Each point is reached from the start by the listed moves, each made once or not at all, plus a little noise. Is the number of moves made odd or even? Then give how often each move was made.
In the rows, zero is written as 128.

Moves:
(1): [151  57 156 149]
(2): [ 98 169 191 126]
Start: [115 116  96 161]
Points:
[ 83 153 156 167] => odd (0, 1)
[109  89 191 170] => even (1, 1)

Moves:
(1): [159 120 115 128 126 105 127 123 133  86 140 107]
(2): [139 170 134 122 132 136 115 159 123 141 121 134]
(3): [115 122 150 143 100  67 116 114  68 117 108 119]
(4): [122 137 126 172 136 156 125 123 136 117 142 145]
(5): [136 120 136 133 181 127 153 113 155 134 113 114]
(6): [128 122 146 141 140 149 115 137 141 104 126 101]
(7): [116 152 139 128 135 141 152 132 122 112 115 130]
(8): [119 107 148 150 138 140 145 126 106 148 176 119]
(9): [108 119 125 130 106 113 115 124 164 119 151 135]
(10): [153 142 176 126 113 124 147  86 136 171 106 103]
(11): [110 125 133 115 139 133 113 107 118 125 144 117]
Start: [132 115 121  85 143 127 101 129 127 122 143 146]
Points:
[161  96 188  84 178 112 102  53 204  95 152  49] => even (1, 0, 0, 0, 1, 1, 0, 0, 1, 1, 1)
[111  72 128 104 144 108  87  99 142  85 240 120] => even (1, 0, 0, 0, 0, 0, 0, 1, 1, 0, 1)
[151 155 145  96 193 128 111 151 198  50 141 101] => even (1, 1, 0, 0, 1, 1, 1, 0, 1, 0, 0)
[148  84 196 125  90  35 110  60  91 126 183  85] => odd (1, 0, 1, 0, 0, 0, 0, 1, 1, 1, 0)
[ 81 108 249 167 178 125 131  37 124 116 170  78] => odd (0, 0, 1, 1, 1, 1, 1, 1, 1, 1, 1)

Moves:
(1): [152 118 122 133 129 118 123 109 136 138 116 133 133 116 111 134 115 145
 126 140 126 118 134 125 129 144 127]
(2): [127 161 144 119 145 131 133 123 134 118 115 118 132 136 153 133 132 115
 131 138 118 117 118 154 130 114 115]
(3): [124 132 151 138 131 124 146 120 142 135 146 138 122 124 115 122 129  92
 134 145 126 123 139 159 122 128 133]
(4): [115 139 131 161 127 159 117 126 152 122 109 123 143 115 105 141 140 129
 140 114 134 128 160 112 121 119 123]
(5): [129 132 124 145 144 116 133 150 130 140 138 107 106 138 123 132 123 140
 109 149 148 127 136 123 128 128 128]
(6): [147 141 121 114 155 145 131 142 139 130 129 123 140 121 107 140 154 119
 140 118 117 130  98 143 133 131 123]
(7): [119 114 121 141 117 148 152 112 134 125 134 111 152 134 146 139 136 140
 129 135 137 148 136 117 107 133 135]
(8): [125 126 134 151 113 134 124 136 102 137 110 123 116 114 149 154 134 124
 119 120 109 116 116 127 125 138 151]
(9): [135 124 133 126 115 129 129 124 150 125 136 126 128 124 142 156 120 132
 144 116 147 115 127 137 135 139 129]
(10): [100 113 106 105 125 125 122  99 107 125 104 102 134 113 108 136 137 138
 153 140 137 142 140 144 137 127 123]
(11): [120 134 131 127 122 124 113 120 120 129 135 136 105 114 131 146 153 124
 137 153 132 138 141 123 151 119 121]
(12): [112 139 137 123 115 123 125 150 130 144 107 139 153 140 131 134 137 117
 128 149 113 150 130 128 141 141 126]
(13): [138 142 123 135 120 123 116 111 129 134 146 120 140 137 128 142 123 128
 135 106 125 130 129 137 135 131 117]
(14): [ 99 100 119 118 144 140 112 102 141 134 134 110 126 126 144 139 105 122
 105 133 120 128 121 136 129 150 116]
(15): [138 111 123 143 127 124 129 130 113 127 125 135 141 110 161 116 135 124
 145 127 141 126 130 132 140 108 101]
(16): [133 118 134 113 122 119 141 133 133 120 117 121 131 110 141 130 122 120
 135 122 109 145 143 128 112 117 136]
(17): [126 135 123 132 121 142 116 141 126 147 135 144 140 114 147 125 135 154
 133 105 120 142 140 152 114 135 135]
(18): [140 120 147 130 132 132  98 131 121 130 105 131 123 129 120 129 124 134
 134 124 138 141 106 138 122 133 140]
(19): [122 122 129 133 133 118 126 134 123 113 127 125 118 128 117 129 141 134
 145 140 117 134 138 129 114 141 122]
(20): [121 130 148 116 124 109 109 119 111 129 131 130 158 110 127 123 135 124
 120 140 129 113 133 133 106 117 145]
(21): [141 118 124 120 119 139 119 140 110 135 128 111 115 138 134 132 146 116
 130 134 134 123 134 128 116 133 120]
(22): [128 131 110 122 119 123 122 141 141 113 134 110 125 115 120 113 134 120
 122 136 133 123 119 133 118 129 119]
(23): [145 137 128 124 134 143 122 123 136 140 135 121 124 102 159 109 123 113
 169 135 133 108 145 119 124 160 166]
(24): [152 126 106 127 142 108 108 130 103 112 112 163 147 125 138 136 109 121
 130 133 140 120 133 149 126 131 135]
Start: [117 136 118 131 136 113 108 137 114 138 102 136 129 117 103 144 114 102
 118 137 136 105 110 137 146 139 148]
Points:
[117  91  53 131 174 123  82 126 101  97 107 127 161  71 148 180 155  84
 150 185 145 135 102 175 141 156  95] => even (0, 0, 0, 0, 0, 1, 1, 0, 0, 0, 1, 0, 0, 1, 1, 0, 0, 0, 1, 0, 0, 1, 0, 1)
[159 126 134 163 126 138  54 134  59 236  70  86 204  34 149 196 185  93
 207 185 145 119 140 221 103 210 197] => odd (1, 0, 1, 0, 1, 1, 1, 1, 0, 1, 0, 1, 1, 0, 1, 0, 1, 1, 0, 1, 1, 0, 1, 0)
[169 141 180 156 148  93  67 163  90 197  63 136 146   7 142 175 159  47
 176 225 121 103 125 180 141 169 211] => even (1, 0, 1, 0, 1, 1, 0, 1, 0, 0, 1, 1, 0, 0, 1, 1, 0, 1, 0, 1, 0, 0, 1, 0)
[132 130  91 155 163 143  61 120 123 130  63 122 178  74 120 229 102  71
 128  84  94 107 114 172 133 157 154] => odd (0, 0, 0, 1, 0, 1, 0, 1, 0, 0, 0, 0, 1, 1, 0, 1, 0, 0, 0, 0, 0, 0, 0, 1)
[135  85 119  86 180  93  36  61 114 144  62 138 185  53  62 204  90  78
 153 175 166  86  92 246 136 187 168] => odd (1, 0, 1, 0, 0, 1, 0, 0, 1, 1, 0, 0, 0, 1, 0, 0, 0, 1, 0, 1, 0, 0, 0, 1)
[131 167 136 174 146 117  77 151 134 160  10  72 179  44  85 205 162  60
 180 168 120 128 117 228 144 133 116] => even (1, 1, 1, 1, 1, 1, 0, 1, 0, 1, 0, 1, 1, 0, 1, 1, 0, 1, 0, 0, 0, 1, 0, 0)

Moves:
(1): [141 121 115 123 138 112 117 130 119 126 125 129 127 126 134 124 127 134
 129 122 134 121 142 118 118 138 122]
(2): [129 124 132 141 116 118 130 144 121 118 129 118  90 148 122 142 144 117
 124 143 141 119  97 150 127 125 159]
(3): [125 122 117 116 113 132 120 125 125 126 141 140 120 119 116 113 126 135
 139 119 151 123 144 133 123 130 144]
(4): [120 138 141 123 113 122 113 120 133 124 139 133 120 142 125 140 123 133
 126 114 131 140 126 120 135 110 110]
(5): [121 151 131 128 127 131 140 137 148 132 126 137 143 129 137 124 114 127
 104 124 127 129 126 131 136 113 137]
(6): [107 141 134 117 108 138 115 135 107 153 128 135 125 154 133 109 140 125
 124 120 137 119 120 118 121 125 135]
(7): [132 134 126 118 135 134 119 130 148 119 124 141 127 127 131 136 139 119
 116 129 131 126 122 136 121 106 132]
(8): [136 115 133 113 126 123 131 130 129 125 124 126 140 135 124 134 126 137
 139 133 145 133 149 113 113 125 128]
(9): [153 111 113 139 110 132 116 120 137 132 129 114 143 140 125 135 119 126
 125 131 108 148 150 134 115 139 127]
(10): [115 130 121 138 124 133 110 130 122 126 138 143 126 153 137 137 121 114
 127 129 138 127 139 112 112 116 130]
(11): [126 123 137 131 137 125 133 114 110 121 132 129 122 147 137 137 133 128
 122 147 114 130 107 115 136 134 150]
(12): [133 106 147 149 133 127 116 144 110 131 129 124 134 127 126 117 127 134
 116 126 122 120 131 118 136 124 154]
(13): [138 128 116 112 166 157 129 119 154 120 135 142 144 121 118 126 114 123
 119 118 122 125 115 140 125 149 119]
(14): [120 132 124 127 114 123 115 164 125 140 135 138 120 131 120 131 123 129
 124 123 109 142 139 111 113 116 127]
(15): [135 132 137 136 122 122 136 131 115 135 118 122 114 127 143 124 127 127
 125 136 135 140 120 120 126 100 126]
(16): [133 144 119 139 139 143 134 110 135 113 127 133 132 140 121 114 147 143
 117 131 123 126 109 132 149 127 130]
(17): [137 142 133 142 103 126 133 116 120 121 160 136 140 137 152 121 132 135
 111 149 140 136 123 148 109 107 104]
(18): [139 130 120 115 124 130 125 125 131 118 125 129 136 130 132 110 125 132
 122 152 124 119 139 151 139 108 106]
(19): [105 152 140 119 118 146 109 136 140 124 149 132 114 141 149 116 122 107
 115 134 141 136 126 101 110 101 133]
(20): [141 118 128 139 120 127 128 131 135 148 120 136 143 153 127 111 124 119
 145 127 102 122 144 135 130 130 137]
(21): [120 153 131 119 147 135 114 124 135 132 116 145 120 118  94 131 134 117
 137 131 154 121 123 133 126 150 157]
(22): [126 132 130 117 137 138 128 125 128 120 114 156 119 134 137 118 136 119
 128 121 134 128 136 125 132 156 134]
(23): [134 122 130 137 156 130 147 141 118 147 131 120 126 134 127 123 131 103
 117 126 111 142 133 120 130 142 145]
(24): [128 142 128 134 112 128 120 133 119 135 133 126 119 122 139 138 131 145
 134 137 140 117 148 128 129 112 131]
Start: [152 128 121 127 125 139 150 109 135 127 140 115 116 138 130 121 171 139
 117 156 131 121 128 137 152 120 114]
Points:
[162 195 155 106 147 158 105 120 130 114 159 160  90 182 143  81 184 141
  54 197 193 124 153  86 160  19 201] => odd (1, 0, 1, 1, 1, 0, 1, 1, 0, 0, 1, 1, 0, 0, 1, 1, 0, 1, 1, 0, 1, 0, 1, 1)
[183 129  61  97 147 190  97 131 162 115 191 151 136 199 124  76 143 115
  83 165 128 155 206  95  92 100 118] => odd (1, 0, 1, 0, 0, 0, 0, 1, 1, 1, 0, 0, 1, 1, 0, 1, 0, 1, 1, 0, 0, 0, 1, 0)
[156 163 125 168  93 166  77 158 126 115 156 132  66 211 118  97 180 105
  69 211 146 138 121 118 127  44 185] => even (0, 1, 0, 0, 0, 0, 0, 0, 1, 1, 0, 1, 0, 1, 1, 1, 0, 1, 1, 0, 1, 0, 0, 0)
[112 221 156 106 114 205  77 122 142 114 211 205 140 249 141  75 159 132
  28 195 165 133 107  87 122  32 143] => even (0, 0, 0, 1, 1, 1, 0, 1, 0, 1, 1, 1, 1, 1, 0, 1, 1, 1, 1, 0, 1, 0, 0, 0)
[165 160  97 135 147 209 122 106 132 130 186 193 133 248 160 100 197  95
  39 172  90 161 113 120 106 128 140] => odd (0, 0, 0, 0, 0, 1, 1, 0, 1, 1, 1, 0, 1, 1, 0, 1, 1, 0, 0, 0, 0, 1, 1, 0)
[140 191 134  96 119 157  80 129 148 118 199 180 100 186 148 124 139 116
  89 166 199 162 149  72  59  51  89] => even (1, 0, 0, 1, 0, 0, 0, 1, 0, 1, 0, 0, 1, 1, 1, 0, 1, 0, 1, 0, 1, 0, 0, 0)
[209 140 108 126 155 180 102 131 132 115 160 121  83 172 108  75 178 127
  83 202 189 119 162 137 128  95 205] => even (1, 1, 1, 0, 0, 0, 0, 1, 1, 0, 0, 1, 1, 0, 1, 1, 0, 1, 1, 0, 1, 0, 1, 1)
[128 196 173 138 100 171  93 105 140 115 181 207 125 241 173  73 153  96
  61 202 151 122 139 118 147  59 160] => odd (0, 0, 0, 1, 1, 0, 0, 0, 0, 1, 1, 1, 0, 0, 0, 0, 1, 1, 1, 1, 1, 1, 0, 0)
[135 175 157 135 167 196  94 152 146 145 167 186  99 218 140 114 130  61
  38 152 114 184 133  54 122 104 199] => odd (0, 0, 0, 1, 1, 0, 0, 0, 1, 1, 1, 1, 1, 1, 1, 0, 0, 0, 1, 0, 1, 1, 1, 0)
[153 185 149 125  64 157  59 150 135 154 137 163  85 238 145  71 173 110
  83 173 162  97 171 133 143  86 193] => odd (1, 1, 0, 1, 1, 1, 0, 0, 1, 0, 0, 1, 0, 0, 0, 0, 0, 1, 1, 1, 1, 1, 0, 1)
[162 164 123 146 153 132 135 127 151 137 135 152 104 236  98 119 183 105
 100 154 158 121 137 119 148 114 189] => even (1, 1, 0, 1, 1, 0, 0, 1, 0, 1, 0, 0, 0, 0, 0, 1, 0, 0, 0, 1, 1, 0, 1, 0)

Moves:
(1): [151 139 109 119 129 144 120 140 133 118 130 130 127 117 117 115 116 127
 128 152 140 128 148 124 108 130 100]
(2): [128 115 142 108 129 132 142 149 150 123 126 122 125 128 143 122 124 141
 123 145 126 136 122 127 123 142 126]
(3): [117 124 123 134 122 126 125 144 129 129 131 132 128 135 111 130 130 147
 122 138 139 115 125 127 132 119 132]
(4): [122 124 109 139 141 120 120 103 153 132 134 120 142 135 119 132 127 137
 122 156 139 141 131 145 139 148 104]
(5): [126 139 114 127 128 132 132 134 138 129 145 109 145 102 116 111 129 139
 134 122 127 126 123 125 124 124 129]
(6): [135 125 112 124 128 129 130 122 119 128 132 118 118 136 129 116 136 118
 127 130 122 119 117 134 122 130 121]
(7): [132 136 115 134 133 125 142 136 109 128 132 136 113 121 127 113 126 139
 122 114 143 132 139 121 139 134 114]
(8): [129 147  95 147 124 103 124 121 136 124 111 141 141 139 124 129 136 130
 140 124 115  96 123 128 125 128 139]
(9): [118 143 113 125 129 126 140 120 120 126 134 144 143 118 123 126 117 120
 123 131 128 123 132 127 137 157 142]
(10): [128 122 118 147 142 124 128 113 115 118 117 117 117 107 130 104 118 146
 139 132 132 114 126 116  98 131 144]
(11): [108 115 130 137 132 117 130 127 130 130 120 137 123 140 117 140 128 114
 156 112 106 153 124 122 128 129 110]
(12): [139 133 128 127 127 125 129 116 133 146 111 118 125 132 125 142 129 125
 109 134 114 150 118 120 115 124 119]
(13): [108 133 129 141 127 131 148 130 127 125 123 129 137 124 139 126 132 124
 120 131 121 126 135 137 119 136 120]
(14): [129 123 142 129 130 109 126 128 141 123 121 126 128 132 117 126 129 126
 115 132 132 126 113 128 109 125 133]
(15): [135 113 120 129 130 117 141 143 136 122 142 122 118 125 139 136 105 128
 128 117 140  94 112 125 126 147 137]
(16): [101 130 131 120 129 107 145 112 146 127 128 125 147 132 141 114 114 133
 144 118 116 121 126 122  99 104 131]
(17): [121 125 140 105 126 132 109 135 138 142 117 150 137 128 120 133 128 117
 129 109 145 108 112 123 132 143 129]
(18): [125 128 141 113 152 116 116 140 111 119 129 123 133 131 132 134 139 139
 132 134 142 135 112 137 129 126 109]
(19): [117 111 133 118 116 123 123 142 112 119 121 124 117 119 126 110 119 122
 118 106 107 119 135 123 137 131 133]
(20): [117 131 124 125 101 134 126 119 124 124 117 139 135 117 132 133 126 124
 128 139 137 127 131 127 124 136 135]
(21): [146 133 140 118 115 146 131 141 135 119 124 129 123 128 128 122 111 138
 119 120 134 135 113 134 117 136 123]
(22): [119 124 131  95 136 141 124 125 166 114 138 130 111 148 124 163 116 139
 117 120 133 122 123 132 126 113 139]
(23): [114 118 121 120 142 116 128 146 117 127 122 125 147 133 127 123 130 132
 133 122 144 134 129 140 123 142 128]
(24): [131  93 158 127 105 141 147 136 109 131 129 136 140 107 139 133 131 146
 120 130  94 135 133 146 119 134 124]
Start: [129 120 135 139 152 135 114 146 136 112 113 141  92 133 121  99 126  98
 138 119 120 133 105 103 145 155 143]
Points:
[ 73  69 109  88 186 126 185 170 189  78 122 164 134  94 148  77  51 165
 122 135 156  83 107 124  69 249 115] => odd (1, 1, 0, 1, 0, 0, 1, 0, 1, 1, 0, 0, 1, 0, 1, 1, 1, 0, 0, 0, 0, 1, 1, 1)
[ 55 105  90 148 127 117 171  78 178  73  85 171 133 126 130 101  84 134
 156 127  61 107  84 138  61 201 140] => even (0, 0, 0, 1, 0, 1, 0, 1, 1, 1, 1, 0, 1, 0, 0, 1, 0, 0, 0, 1, 1, 1, 0, 1)
[110 116  60  85 192  70 115 186 164  72 106 129 103 143  73 106  89  93
 133  90 105  92  51 102  90 199 117] => odd (1, 0, 0, 0, 1, 1, 0, 1, 1, 0, 1, 1, 0, 1, 1, 0, 0, 1, 1, 0, 0, 1, 1, 0)
[125  83 132  98 150 119 149 199 179  78  86 130  53 130 118 106  62 182
  83 123 186 113  48  92  72 195 163] => odd (0, 1, 1, 0, 0, 0, 1, 0, 0, 1, 0, 1, 0, 1, 1, 0, 0, 0, 0, 1, 1, 1, 1, 0)
[ 70 134  66 137 174 109 117 118 160  85  89 183  99 122 102  82  92 123
 113  92 131  60 112 106 142 225 156] => odd (0, 0, 0, 1, 0, 0, 1, 1, 1, 1, 0, 0, 1, 0, 0, 0, 1, 0, 1, 0, 0, 1, 0, 0)
[ 84  86  88  72 162 113 131 173 193  86  74 147 140 117  90  75  91 199
 151 140 135 128  52 122  35 196  67] => odd (1, 1, 1, 1, 1, 1, 1, 1, 0, 1, 1, 1, 0, 0, 0, 1, 1, 1, 0, 1, 1, 1, 1, 1)
[ 83 124 138 118 148  89 121 170 194  88  29 168 125 130 105  77  95 136
 151 147 123 110  43  80  14 173 102] => even (1, 1, 1, 0, 0, 0, 0, 1, 0, 1, 1, 1, 1, 1, 0, 1, 1, 1, 0, 1, 1, 0, 0, 0)
[113  85  97 138 108 120 143 174 172  71  84 134  96  74  97  95  76 157
  91 132  88  47  88  94  46 169 165] => odd (1, 0, 1, 0, 1, 0, 0, 1, 0, 1, 0, 1, 1, 1, 1, 0, 0, 0, 1, 1, 0, 1, 0, 1)
[112 132  53 125 149 131 151 140 145  95 132 128  66  96  98  92  78 145
 106 118 153  74  70  77 108 189 175] => even (0, 0, 1, 0, 1, 1, 1, 0, 1, 1, 0, 1, 0, 0, 1, 0, 0, 0, 0, 1, 0, 1, 0, 0)
